Each row of a before or after table is a point. The points were changed in one or more steps. Then noise was added and the rows were shuffled. The steps act on columns, c1 being the first. Write out the steps. A step turns or swaps two columns, mirrors them in a line or flattens them onto one, adds a multiple of one to another, or multiplies or shifts one. Angles are multiples of 10 degrees, from the lower column toward the higher: turns from -170 to 170, lines from 10 to 170 but not 90. Use the fewest steps. Two steps may share a column if one is a turn and the other turns, adds or multiplies; they go together, in the order done. Otherwise the lowest column goes first.

Before (9 x 2)
[[-0.52 -0.59]
 [-0.54  0.10]
 [ 0.34 -0.33]
 [-0.40 -0.13]
 [-0.51 -0.65]
 [ 0.23 -0.30]
 [-0.59  0.34]
 [ 0.52  0.09]
 [ 0.44  0.09]]
After (9 x 2)
[[-0.48  0.33]
 [-0.44 -0.12]
 [ 0.46  0.10]
 [ 0.15 -0.30]
 [-0.70 -0.61]
 [ 0.55  0.09]
 [-0.50  0.08]
 [-0.70 -0.63]
 [ 0.27 -0.29]]
Steps: add 0.3 times c2 to c1

Before (9 x 4)
[[ 0.80  0.48 -0.34  0.35]
 [ 0.63  0.09 -0.24 -0.05]
 [ 0.55 -0.12  0.38 -0.14]
 [-0.07  0.64 -0.30 -0.13]
 [ 0.28 -0.48 -0.41 -1.00]
 [ 0.18  0.24 -0.13 -0.50]
 [-0.17 -0.48 -0.55 -0.24]
 [ 0.51 -0.13 -0.21  0.69]
 [ 0.60 -0.17 -0.07 -0.50]]
After (9 x 4)
[[-0.73 -0.12 -0.59  0.74]
 [-0.27 -0.02 -0.70  0.00]
 [ 0.11 -0.37  0.26  0.56]
 [-0.16 -0.10 -0.14  0.79]
 [ 0.67  0.58  0.07  0.52]
 [ 0.87  0.06 -0.22  0.06]
 [-0.31  0.29  0.06  0.38]
 [ 0.28  0.21 -0.11  0.56]
 [-0.17  0.71  0.19  0.02]]
Steps: mirror c1 and c4 in the line at 30 degrees; turn c2 and c3 by 40 degrees

Before (9 x 8)
[[ 0.27 -0.38  0.28 -0.08  0.04  0.05  0.20 -0.36]
 [ 0.10  0.20  0.64  0.15  0.15 -0.20  0.27  0.77]
 [-0.25  0.41 -0.04  0.53 -0.11  0.35  0.30 -0.29]
 [ 0.17 -0.04 -0.59  0.35 -0.24  0.09 -0.08  0.01]
 [-0.02 -0.44 -0.45  0.40 -0.79  0.48  0.32  0.06]
 [ 0.14  0.64  0.97 -0.17 -0.21 -0.82  0.30  0.30]
 [-0.11  0.09 -0.39  0.05 -0.64  0.84 -0.30 -0.19]
 [ 0.68  0.32  0.38  0.07 -0.15  0.05  0.43  0.09]
 [ 0.10  0.43  0.35 -0.43  0.09 -0.31  0.64  0.31]]
After (9 x 8)
[[ 0.03  0.36  0.40 -0.05  0.29  0.46  0.43  0.00]
 [ 0.50  0.40  0.56 -0.43  0.60  1.67  0.05  0.07]
 [ 0.04 -0.16 -0.54  0.64  0.24 -0.50 -0.85  0.28]
 [-0.44  0.09 -0.03  0.33  0.56  0.27 -0.58  0.10]
 [ 0.50  0.05  0.11  0.09  0.42  1.79  0.49 -0.18]
 [-0.14 -0.43  0.13  0.44 -0.02 -0.46 -0.73  0.31]
 [-0.16  0.18 -0.33  0.17 -0.04 -0.41 -0.61  0.77]
 [-0.24 -0.07 -0.07 -0.39  0.13 -0.03 -0.33 -0.35]
 [ 0.24  0.54  0.23  0.41 -0.07  0.52 -0.19 -0.26]]
Steps: add -1.5 times c5 to c6; turn c1 and c5 by 140 degrees; swap c2 and c4; turn c3 and c7 by -140 degrees
